Each row of a before or after table is a point. One or more steps were done to the points. Then noise was added and the rows were shuffled. The steps act on columns, c1 being the first. Name the steps. A step turns or swaps two columns, mirrors them in a line or flattens them onto one, adds a multiple of one to another, or multiplies or shifts one. Angles are multiples of 10 degrees, from the lower column toward the higher: turns from -170 to 170, lines from 10 to 170 but not 90. Use the fewest steps. Two steps may share a column if one is a turn and the other turns, adds or multiplies; they go together, in the order done. Otherwise the lowest column goes first.

Before (10 x 2)
[[ 11  48]
 [ 88 -31]
 [ 97 -24]
 [-14   4]
 [-40 -16]
 [ 55   4]
 [-22  24]
 [-22  30]
 [ -7 -50]
 [-39  24]]
After (10 x 2)
[[ 76  -5]
 [ 14  52]
 [-21 -26]
 [ 32 -47]
 [ -7 -35]
 [105  29]
 [  6  -5]
 [  1 -21]
 [-21  18]
 [111  24]]
Steps: shift c1 by 20; multiply c2 by -1

Before (8 x 4)
[[ 12  16 -80 107]
 [-33  -8  55   1]
 [ 30  16 -47  12]
 [ -7  11  22  39]
 [ -9 -12  39 -30]
 [ -9  55  21  52]
 [ 45  70 -46  31]
 [104   2  15 -42]]
After (8 x 4)
[[ 40  16 -33  13]
 [-16  13  11  41]
 [ 56   1 -44 -39]
 [ 46  15 -37 107]
 [ 51  68 -40  33]
 [-16  54  15  54]
 [-26 -13  20 -31]
 [-44  -9  39   2]]
Steps: flatten c1 and c3 onto the line at 140 degrees

Before (9 x 8)
[[-20 -19   4  28 -22  54  48  27]
 [-21  -7   4 -72 -28   3 -18 -26]
 [-11  13  32  22   8  -9  43  39]
 [-19  28  26  35 -28  20   3  12]
 [-23  33  28   4  15   7  54 -50]
 [-18 -49  28  25 -25  10  41 -34]
 [ 55  17  22   2 -17  19 -10  28]
 [-22  13 -33  37  12   1  27  25]
 [-22  12  28  43  78 105 -71  29]]
After (9 x 8)
[[  23   47   57   34  -34    1    3    0]
 [   8   12   43   22   11   -8   43   30]
 [  12   56   67    3    2  -26   56  -60]
 [  12  -41  -21   28  -58  -18   50   17]
 [  14   46  -12   36    7  -20   27   14]
 [  31  -18   -3  -72  -15   10  -20  -37]
 [  24 -122  -40   25  -21    4   41  -42]
 [ -46   24   41    2  -24   33  -10   18]
 [ -43   11   38   43  -53 -116  -71   21]]
Steps: turn c5 and c6 by 60 degrees; turn c1 and c6 by 150 degrees; multiply c2 by 2.5; turn c2 and c3 by 30 degrees; shift c8 by -10

Before (8 x 11)
[[ -6 -13 -33  32 -43  -7  91 -20  36  39   8]
 [-34   2   0 -16 -15   2 -45  37  -4 -34 107]
 [-28   4 -25 -13  20  27 -22   9  18 -60  -6]
 [-18 121 -20 -22 -13  49   4 -26  38  77  29]
 [-23 -10 -22 -15   1  30 -30 -19   5  11 -20]
 [ 23  21 -21 -19  -9  37 -58   8  37 -15 -11]
 [ 15   5  -3  41 -35  32  14 -23 -56 -30 -14]
 [-17  10 -35  15 -24 -25 -61  46 -42 -61 -16]]
After (8 x 11)
[[-14  11  25  14  48  33 -42  24 -62   9 -40]
 [ -6 -11  30  34 -18  17  36 -10  90 -54  18]
 [-30   2  -2 -17   6  -2  -3 -96 -44   4 -55]
 [-29   2  32 -13  12 -17  17   7 -20  47  -9]
 [ 22  21  33 -20  39 -27  36  12 -56   2  -4]
 [ 14   3  17  41  59 -29 -56  11  15 -16  28]
 [-24 -11  30 -15 -34 -23   5  17 -31  -4  22]
 [-17 121  33 -24 -75 -41  38 -33   4 -51  20]]
Steps: turn c5 and c10 by 120 degrees; add 1 times c1 to c5; turn c3 and c6 by -160 degrees; swap c7 and c9; mirror c8 and c11 in the line at 140 degrees
